Rows are points. The window is the flat piece filled in between its corners: a triangle in 3 columns, a solid with four corners in 4, and so on. A path goes straight from each point to the next, and from the last back to the first. List the points from which the path goes on through the window.
In the rows, 128 means zero.

Window (4 x 4)
[[149 133 134 173]
 [ 96 139 155 151]
 [129 151  54  45]
 [143 105 156 145]]
Path:
(1): [148 129 166 140]
(2): [122 178  97  85]
(3): [138 101  48  96]
(4): [ 69 130  49 116]
(5): [196 144 137  71]
(6): [155 163 116  66]
(7): [136 113  89 134]
(8): [ 94  91 142 147]
(9): [135 172 159 126]
(10): [184 139 159 130]
(11): [113  97 140 159]
(12): [117 105 127 159]
(13): [145 139 159 109]
(14): [152 150 161 181]
(15): [137  64 144 212]
(16): [126 100  69 158]
Through the window after points: 4, 10, 12, 16

Window (8 x 8)
[[106  92 154 128  96  95  90 167]
 [149 160 180 148 150 116 111 138]
 [154 127 102 197 139  86 136 134]
 [112 155 133 126 220 249 134  96]
 [ 94 151  75  86 107 123 138 152]
 [118 129 132 151 156 105 194  81]
 [157 124 116 132 115  96 185 170]
 [140 138 109 141  63 125 132 151]]
Path:
(1): [154 113 108 123 139 102 164 102]
(2): [176 116 110 113  73 127 124 138]
(3): [ 88 153 118 157 119 113 160 156]
(4): [ 69 156 132 176 167 185 141 161]
(5): [138 121 118 125 143 130 158  97]
(6): [185 125 151 108 142  73 114  91]
(7): [106 129 102 146 114 117 135 162]
(8): [128 153 165 167 142 119 125 145]
(9): [165 135 143 105 135 113 115 125]
(10): [141 130 127 132 128 115 116 130]
(11): [ 58 115 106 148 128 142 150 182]
(12): [106 146 105 178 103 119 189 160]
(13): [146 105 101  72 126 122 116 102]
(14): [141 115 126 126 165 143 143  74]
(15): [107 154 144 179 145 133 180 156]
(16): [100 199 157 186 140 160 152 148]
Through the window after points: 2, 6, 8, 10

Window (9 x 9)
[[ 70 162  97 178 140 184 122  89 136]
 [144 119 130 125 170  42 103 124 103]
 [ 60 123 157 114 101 139 143 105 136]
 [141  83 154 166  99 144 137 164 133]
 [158 102  76 139 149  98 176 157  87]
 [149 174 181 151 126  72 165  72  71]
 [214  95  47 100  76  90 114 176  99]
 [188  94 128 104 177  48 136  67 121]
 [ 60 188  88 189 160 126 161  91 199]]
Path:
(1): [114 128 113 172 117 103 130  88 130]
(2): [ 89 103 117 153 104 103 142 113 139]
(3): [123 204 140 152 137 177 143 155 123]
(4): [158 154 149 102 174 115 132 137 137]
(5): [142  69  91 161 127  64 143  74  99]
(6): [137 101  85 167 100  24 107 109  91]
(7): [188 120  90  96 124 163 149 161 129]
(8): [167 130 141 118 144 133 123 139 121]
(9): [ 97  80  92 168 112  74 132  97  93]
(10): [116 101 100 162 121 115 160 118 110]
(11): [155 185 134  84 178  97 149 160 136]
(12): [137 186 145  73 181 124 132 119 134]
Through the window after points: 4, 6, 10

Window (11 x 11)
[[108 148  92 176  71 144 152  90 135  56  95]
 [108  97 167 120 113  83 130 210  83 108  93]
 [ 69 125 167  81 153  98 124 135 154  73 101]
 [ 86 106 195 110 135 170 128 122  80 183 130]
 [136 165 160  66  77 133 158  76 159 151 140]
 [ 96   7  97 123 185 156 159  82 126  94 125]
 [104 140 130 121 140 232 152 132 126  78 131]
 [ 92 177 136 115 185 160 182 166  95  85 126]
 [117 129  89 170 120  92 111 201 134  99  55]
 [170 164  96 139 129 110  72 147 125 120 155]
 [148  88 189 143 127 130 109 101 166 162 159]]
Path:
(1): [ 71 115 116 132 135 140 156 147 125  88 140]
(2): [ 92 113  90 126 126 172 145 112 147 127 157]
(3): [141  81 169 117 170 133 138 104 114  79  85]
(4): [176 176 198  89 153 130  92 158 119  61  74]
(5): [ 89 112  85 142 123 108 117 128 141 138 164]
(6): [ 88 116 123 163 150 126 130 157 138 110 131]
(7): [190 134 144  98 100 135 104 116 101  86  65]
(8): [128 127 133 119 133 156 129 116 116 103  83]
Through the window after points: 4

Window (14 x 14)
[[104  83 151 112 107  84 114 125 126 107 124 176 135 134]
 [ 86 169 146  83 110  62  32 157 147 154 168  92 114 114]
 [181  57 109 124 186  93 124 179 163 111 135 130 158 160]
 [ 59 172 154 169 102  58  86 152 121 100 198 111  77  84]
 [ 79 131  96 161 110  82 101 110 165  96 140 103 230 161]
 [126 129  82 113 129 116  88 121  83 135  97 143  89 141]
 [ 91 142 147  95 162 139 106 188 123  97  89 102  66 100]
 [147 137 128 157 120 129 109 149 212 176 132 140 180 174]
 [167 114 202 125 211 110  89  96 107 191  91 161 148  54]
 [ 90 146  97 164 107  35 152 152 162 137 129 177 193 122]
 [170  85 120 153  20 123 110 228 121  50 171 102 228  88]
 [102 174 176 114 174 109 104 178  79 116 122 136  99 145]
 [129 145 127  79 171 133 200 107  89 130 171 164 107  75]
 [172 128 126 101 132  86 188 112 127 109 122 112 119 137]]
Path:
(1): [143 146 103 132 180  91 109 163 186 114 134 146 152 113]
(2): [142  47 160 127 115  97 135 144  91 143 123 123 155 157]
(3): [ 74 112 138 130 115  77 113 147  97 144 150  78 126 106]
(4): [138 212 140 119 142  99  64 148 163  89 160 194  91 123]
(5): [110 184 111 126 137  94  63  96 158  82  97 169 183 117]
(6): [105 123 138 139 130  96 125 164 123 125 147 110 154 147]
(7): [105 110 141 135 129 106 119 140 119 145 132 129 155 122]
(8): [131 153 147 116 152  78  84 126 144  76 120 149 132 114]
Through the window after points: 1, 3, 5, 7

Window (14 x 14)
[[135 128  50 108 142 101 123  79 167 143 142  99 130 137]
 [160  72 119 114 111 128 130 131 145 147 127  99 156 124]
 [141 102 114 249  83 186 103 133 149  54 106 140 141 110]
 [ 78 108 118 113 151 164  87 119 153 165 147 121 115 157]
 [134 155 139 126 161 115 180  94 149 101 186 119 169 134]
 [132 115  87 106 157 131  94 159 152  89 144 111 132  95]
 [ 94 105  94 114  81  89 148 166 145 180 114 160 147 128]
 [163 221 173 183 225  90 168  56  94 190 118 109 243 152]
 [116 151 118 145 148 171 128  83 166 119  93  99 206 113]
 [139 102 142 133 124  95 163 130 163  73  74 135  96 130]
 [157 129 109 128  51 169 111 131  92 111  96 126 112  83]
 [152 160 123 110  63 125 162 222 184 210 112 137 122 160]
 [ 97  83  80 144 133 145 166 133 110 159 109  87 111  93]
 [102 140 141 154  70 132  93 157 155 152 121  77 137 113]]
Path:
(1): [139 119  86 116  91 166 147 208 132 126 142 130 163 223]
(2): [127 120 106 133 126 128 134 108 144 142 112 117 129  94]
(3): [112 148 124 126 113 130  79 128 199 139 156 178  84  70]
(4): [131  99  89 134 127 112 173 151  91 138  92  82 203 165]
(5): [133 122 119 127 122 138 122 151 141 123 117  95 173 150]
(6): [155 120 126 125  71 110 173 143 183 213 138 153  79  94]
(7): [165 112 140 127 129 152 145 135 214 175 107 180 134  91]
(8): [112 156 103 124  83 105 153 178 121 150 137  92 142 166]
(9): [145 125 115 130 121 103 149 146 157  88  89 121 119 150]
(10): [110  81 162 140 128 134 143 100 152 133 115 141 110  65]
(11): [150 124 120 146 141 155 111 104 168 168 109 141 137 106]
(12): [123 142 114 127 113  86 192 158  82  69 130  83 187 162]
(13): [121 148 124 131 172 156 102 112 138  91 101  84 183 191]
(14): [128 125 103 152 102 143 148 112 169 150 120 130 157  51]
(15): [ 95 156 142 114 137 105 121 131 177 158 153 139  98  57]
(16): [179 118  91 157 122 155 157 129 110 123  88 109 199 192]
Through the window after points: 3, 5, 7, 9, 13

Window (14 x 14)
[[109 113 182 189 164 116 187 112 155 202 109 125  59 132]
 [120 115 139 123 110 194 112 126 120 132 112 191 214  59]
 [ 68  47 137 154 115  74  63 145 108 191 159 120  96 212]
 [133 169 195 133 173  50 214 134 117 134 112 185  70  70]
 [198 134 142 114 105 113 106  91 114 160 208  99 134 128]
 [ 92 149 162 168 187  74  99 196 124 200 122  91  79 172]
 [134  84 181 124 150 147 146 183  77 119 138  98 114 176]
 [119 139 159 160 142  58 139 114 164 128  80  96  92 156]
 [187 118  95 111  45 198 116 125 107 108 177 139  86  40]
 [115 161 160 223 131  94 179 144 160 113 170 181 115  94]
 [173  75  47 100 133 163 147 141 100 135 130 137 205  80]
 [114 110 123 129  73 144 120 111  56 132 199  59 125  79]
 [107 222 148 144 144  96 210 100 135 140 145 160  57 147]
 [111  75 100  71 190 166 131 129 201 115 136 157 196  62]]
Path:
(1): [140 123 155 136 152 114 120  99  99  97 133 156  99 107]
(2): [103 147 139 146  97 102 185 149 130 181 158  84 111 105]
(3): [127 109 176 138 107 132 192 137 157 155 164 112 135 113]
(4): [121 119 126 163 176 110 120 127 110 146 101 138  87 130]
(5): [ 83  78 126 168 150  97  83 125 106 157 137 135  78 161]
(6): [111  82 156 119  96  98 117 160 123 177 166 113 136 176]
(7): [140 100 137  93 111 139 148 152 133 154 157 135 131 100]
(8): [130 121 142 156 163 140 122 118 106 103 145 110 120 133]
(9): [154 134 147 179 197  90 138 113  94 140 154 117  73 123]
(10): [ 98 116 143 115 106 117 140 156 145 159 137 119 117 119]
(11): [112 106 158 111  76 113 132 164 122 146 174 120 138  98]
(12): [162 128 114 162 168 181 128  87 103 143 146 155 127 102]
(13): [154 125  73 143 165 168  95  69  90 106 134 162 124 116]
(14): [104  90 158  97  98 114 144 182 160 145 159 113 161  85]
(15): [144 162 147 100  94 146 175 185 135 171 152 103 115  93]
(16): [100  76 125 193 173  88 101  65  93 116 159 200 100 150]
Through the window after points: 1, 3, 5, 7

Window (14 x 14)
[[149 142 112  99 157 171 150 187 128 224 125  84 180  88]
 [125 137  89  75  84 146 156 174 144  95 116 161 123 113]
 [ 91 180 149 150 166 135 107 131  90 180 146 137 123 125]
 [115 145   7 159 168 176 148  57 168  91 199 145 135  85]
 [ 75  46 161 129 227 120 177 110 188 117  81 111 110  75]
 [114  71 100  89 170 126 132 104  28 118  90 134  60  74]
 [143 147 115 100 138 142 116 146  95  99  95  88 181 222]
 [111  82  97 171 143 107  65  63 121 158 128 105 102  79]
 [124  25 113 173 141 126 108 120  90 124 157 202  82 180]
 [ 87 143 110  82 135 139 101  75 107 114 169  84 177 150]
 [151  84 135 113 121  87 180 138 115 141  91 168 154 235]
 [137  61 159 144  97 167 154  95 136 119  96 138 118  50]
 [ 37 132  92 208 139 143 136 158 144 221 122 153 185 159]
 [121 110 107  97 155 113 171 165 126  76 104 173 176  89]]
Path:
(1): [112 133 130 128 128 151  97  99 120 158  98 174 188 158]
(2): [104  89 110 136 155 111 164 139 121 141 123 121 121 144]
(3): [124 127 100 151 132 118 126 143  94 138 146  83 126 124]
(4): [106 127 122  98 153 145 137 129 126 129 112 158 153 123]
(5): [136 109 161 101 132 161  42 100  96 172  60 176 156 121]
(6): [106  87 107 147 131 136 186 119 137 103 149 106 125 108]
(7): [126 114 110 117 129 132 144 137 101  93 136 105 135 128]
(8): [130 107 112 102 150 143 125 113 121 134 106 147 132 127]
Through the window after points: 1, 3, 5

Window (14 x 14)
[[234 110 104 157  59 101 142 118 126 118 158 141 122 193]
 [126  63 126 104 171 106 123 120 168 142  68 104 172  77]
 [145 111 124 105 135  35 131 189  97  72 112 186 126 101]
 [172 161 176 117 142 148  93 130 154 162 176 115 171  82]
 [168 122 155 157 153  65 115 106 111  90 118 118 161 126]
 [150 171 131 118  78  71  99 110 103 120 163 108  89 104]
 [165 145  87  98 128 135 157  90  71 160 133 184 139 148]
 [151 121  40 149 143  69  95 159 115 178 136 122 110 144]
 [156 196  36 179  89 165 141 168 194 123 111 208 162 172]
 [115 232 125  98 180  90 145 177 184 168 190 145 102 119]
 [197 156 128  87 163 176 127 113 134  66  76 113 180  65]
 [112 126 129 139 218 119 130 136 157  63 155 131 130  41]
 [167 106 123  51 118  39 121 131 151  85 157 180 219 153]
 [115 117 142 124 196 178  89 116 132 158 157 103 116 164]]
Path:
(1): [152 134  91 112 101  81 138 149 135 100 147 156 186 132]
(2): [143 129 118 113 117 103 129 162 112 113 144 115 161 132]
(3): [158 134 108 122 170  77 109  94 163 113 125 178 124 128]
(4): [165 162  91 118 142 106  99 118 147 125 125 160 140 133]
(5): [127 117 165 142 138 121 222 158  96 135 169 121 141 117]
(6): [141 136  97 131 128 117 132 155 140 125 167 111 158 124]
(7): [159 139 167 105 167  27  96  94 123 150  95 209  83 139]
(8): [153 152 157 117 197 108  80  87 143 114  86 208 134 157]
(9): [154 102 112 122 115  91 150 164 113 117 185  59 148  64]
(10): [112 131 108 110 153 115 145 178 134 108 131 118 182 110]
(11): [210 141 139 117 136  93  86  99 136 126 137 164 116 100]
(12): [185 127 131 143 143 161  89  72 125 169  82 183  87  88]
(13): [112 170  81 100 146  60 156 202 160  97 211  71 203 162]
(14): [142 131 113 120 124 121 143 148 110 119 125 127 162 129]
(15): [198 147 114 123 131  99  74  72 148 103 115 140 108  83]
(16): [179 147 128 101 148 114 102 118 177 127 130 181 146 161]
Through the window after points: 4, 10, 16

Window (14 x 14)
[[ 80 123 153 183 107 121 100 126 124 175 157 134 158 119]
 [110  99 121 139 160 149 101 193 159 122 111 136  85 178]
 [ 81 145 101  94 117 176 126 108 105 149 189 133 141 109]
 [222 127  42 132 130 134  82  90 142 131 147  79 102 122]
 [101 128 124 175 171 156 123  85 118 152 163 181  90 140]
 [127 172  58  85 129 129  63  31 118 191 101 121 148 113]
 [140 123 201 130 167 114  95 144 197  56 146 103  79 184]
 [126 184 120 149 179 152 112 139 151 162 166 148 167 148]
 [182 172 177 129 158  87 114 191 131  74 105  96  37 143]
 [ 62 209  29 159 108 166 111  27  97 183 136  72 166 132]
 [178 152 167 146 111 137  85 168 134  45 114 156  93 189]
 [109 143 144 145 124 198 160  83 135 194 119 123 152 136]
 [138 121 162 128 139  96 144 154 127 132 161 142 102 223]
 [128 188  42 125  83 130 119  70 182 172 139 134 110 111]]
Path:
(1): [144 104 131 151 162  98 124 117 137  79 112 126 116 154]
(2): [153 161 128 109 116 146  95 143 147 162 164 136  97 158]
(3): [122 185 135 151 104 200  91 123 156 149 140  92  75 180]
(4): [115 119 109 128 152 129 135 102 126 161 122 145 150 132]
(5): [116 126 112  81 153 156 151  63 155  73 109 130 194  93]
(6): [152 170 108 179 112 141  70 144 124 174 155 112  58 155]
(7): [139 141 169 152 137 138  83 126 158 155 152  95  74 186]
(8): [139 140 125 111 158 110 123 124 155  59 127 134 120 136]
Through the window after points: 3, 7

Window (14 x 14)
[[134  98 157 111 130 126 187 103 115 144  65  90 154 124]
 [180  96 104 159 155 177 163 141 129 176 132 127 162 127]
 [ 18 117 169  66 133 112 155  88  90 116 113 192 168 113]
 [153 158 176 191 164 150 184 105 156 150 148 137  79 140]
 [134 130 145 168 144 100 128 182  46 126 137  76 153 154]
 [166 137 121 114 149 119 105 112  84 150 118 153 136 141]
 [125 137 128 107 171 121 132 134 165 187 189 132  67 142]
 [130 143  89 123 203 162 196 128  96 120  83 104  92 145]
 [ 90 179 168 224  91  86  44 143 165  94 106 109 161 143]
 [143  74 145 152 109 105 163 179  76 117 124 171 119  87]
 [114 130 149 108 154 100 204 152 131 130  96 140 155 192]
 [142  98 123 249  96 110  90 106 117 169 115 115 120 155]
 [101 120 127 171  58  59 100 105  97  95 181 140 152 115]
 [117 153 146 100 123 185 149 150 117 129 115 140 108 171]]
Path:
(1): [103 121 133 132 104 106 204 119 121 216  89 120 129 104]
(2): [148 124 154 144 146 126 100 120 110  80 110 115 154 155]
(3): [157  97 144 181 131 106 120 120 111 108 144 115 152 143]
(4): [ 52 178 135 132 108 152 172 170  91 181  37 144 125 124]
(5): [137 151 108 170 118 127 164 149  90 147 122 134 132 140]
(6): [158  77 173 140 157 109  87 129 138 119 139  89 137 151]
(7): [122 107 139 106 138 129 115 135 100  89 114 136 147 129]
(8): [116 141 130 155 119 129 170 136 119 184 123 132 126 159]
(9): [116 150 135 155 123 133 147 130 127 166 124 120 132 110]
(10): [150 116 148 152 155 125 131 127 131 116 145 145 108 180]
(11): [153  90 150 126 180 135 142 113 100 138 116 139 127 154]
(12): [126 146 107 128 117 120 157 142 115 162 147 129 120 120]
Through the window after points: 1, 9

Window (14 x 14)
[[115 113 136 122 143 149 175 109 142 121 125 196 144 109]
 [171 199  91 125 123 103 180  52  98 102 196 190 138  95]
 [123 124  93 111 140 130 115 144 126 140 112 175 123 191]
 [129 137 125 128 115 158 117  62 105 138 140 131 170 127]
 [136 143 161 124 163 148 116 113 118 109 106 185 108 146]
 [146 124  82  75  99 147  73 138 124 142 129  60 118  88]
 [ 70 158 129 101 141 177 129  75  99  93 225 153 141  91]
 [ 82 114 143 122  73 135 124 112 105  86 128 161 114 123]
 [163 138 118 186  96 155 166 120 112 123 190 109 126 119]
 [101 152  76 104 170  97  77 168 122 135  73  59 156 125]
 [118 185 157  80 120  87 100 207 179 118 167  77 219  91]
 [130 147 140  79 113 103 171 137  67 140 114 152 123 138]
 [134 124 163 172  20 117 188 105 171 171 182  46  64 133]
 [126 198  70 101 138 161 110 131  96 143  83 159 137 121]]
Path:
(1): [121 173 130 108  98  61  51 105 104 145 200 145 153  75]
(2): [ 94 125 176 119 158  93  82 137 139 124 190 164 101  66]
(3): [121 184  66  90  92 215 199  67  62 104 135 123 175 169]
(4): [116 195 102  80 133 172 156 128 135 100 124 111 125 129]
(5): [130 102 142 154 132 105  83 105  97 154 136 177 145 125]
(6): [154 119 156 139 131 130  80 121 104 151 123 154 142  62]
(7): [100 175  93  80 143 151 178 118 138  79 125 148  91 236]
(8): [125 129 108 109 120 188 166 144 137 108 114  97 128 135]
Through the window after points: 2, 4, 6, 8

Window (14 x 14)
[[ 61 119 124 101 148 100 106 172 149 165 156 108 169  31]
 [113  92 146 179 216 160 126 147 136 112 130 169 161 101]
 [ 72 156 172 139 132 135 156 138 134 138 165 131  84 125]
 [103 193 120 180 163 139 153 201 130 108 172 158 148  18]
 [ 72 150 125 131 135 134 101 137 114  96 128 145 150 149]
 [135  79 126 112 117 219 101 144  87 136 118 180 116 139]
 [177  72 107  72  40 106 130  67  95  67 129 108 155  75]
 [101 125 172  70 116 150 177 205 120 127 118 147 113 160]
 [129 153 119 157 141 112 111 152 124  69  88 133  77  82]
 [101 104 123 155 127 122 192 138  83 125  80 139 126  95]
 [114 195 102 185 135 175 236 208 152  86 115  39  54 127]
 [124  68 147 128  70 167 131 146 154 153  69 173 128 175]
 [120 163 124  93 160 149 116  72 159 143  96 125 145 140]
 [ 85 145  88 115 161  78 150 124 139 140 190 160 112 116]]
Path:
(1): [149 156 167 136 149  76 163 182 123 151  87 110 131 118]
(2): [ 84 141 100 139 119 170 177 153 144  89 143 104  96 107]
(3): [100 127 104 105 136 192 147 121 153  59  83 150  62  98]
(4): [116 116 147 148 128 107  98 178  79 184 166 140 186 124]
(5): [179  92 130 136  69 114 151 150  78 134 148  74 141 159]
(6): [ 44 174 126 116 165 158 149 133 173  88 114 158  97  66]
(7): [ 77 116 122 131 106 202 165 160 156 113 147 156  92 102]
(8): [135 128 134 127 131  86 143 161 101 118 112 122 132 130]
Through the window after points: 3, 5

Window (14 x 14)
[[103 122  86 165 192 208 114 177  83  59  71 129 123 162]
 [154 101 162 110 148 101 111 106 156 135 177 118 103 122]
 [ 94 119  96 149  91 152 110 157 119 102 185  89 107  51]
 [159 126 123 126 130 138  67 172 140 165 166 137 155  69]
 [ 94 138 140 124 136  48 118 106  70 150 113 174 205 193]
 [127 144 114 208 109 177 107 197 124  85 104 121 179 183]
 [139  93  99 140 117 114 152 140 128 172 120  81 160  84]
 [161 186 173 118 120 104 102 138  68 132  96 117 159 146]
 [146 139 147  75  84  77  84 148  81 168  77 159 155 219]
 [ 85 141  95 226 180 172  59 184  87  90  59  85 103 175]
 [126 203  96  97 158  98 117 116 154 138 138 153 134 193]
 [113  95 158 150  75 203 107 125 116 205 163  85 152  47]
 [149 119  61 220 170 180 115 156  59 113 116 124  99 177]
 [119 148 172 112 131 133 131 207 144 172 192 116  99  82]]
Path:
(1): [132 129 105  84 144 121 124 157 116 130 177  92 178 138]
(2): [131 139 145 142 125 118  96 133 106 155 112 144 115 125]
(3): [157  76 133 130  75 114 131 148 178 126  66 186 136 101]
(4): [117 143 116 146 157 133 102 143  90 154 159  83 148 129]
(5): [ 99 124 115 115 177 150 103 190 108  58 148  62 162 200]
(6): [150 142 137 161 117 130 103 130  98 176  86 164 126 125]
(7): [105 120  93 160 116 128 107 121 116 155  66 168 132 167]
(8): [131 152 128 155 168 130 107 162  75 112 165  97 148 152]
(9): [158  93 144 113 130 109  92 136 107 139 161  64 178 137]
(10): [ 95 207 131 153 101 160 129 149 103 169  81 192 105 121]
(11): [ 73 173 163 130 103 102 191 127  89 194 104 235 162 108]
(12): [164  99 103 127 136 117  46 151 114 102 143  51 139 169]
(13): [121 122  94 140 114 171 100 171  96 111 157  93 140 116]
(14): [ 99 147 168 182 147  98 119 134 155 150  89 151 102  94]
(15): [159 183 126  97 124 105  94 118  88 149  85 201 109 115]
(16): [107 113 125 147 137 115 115 150 108 140 145  89 163 172]
Through the window after points: 3, 7, 9, 11, 13
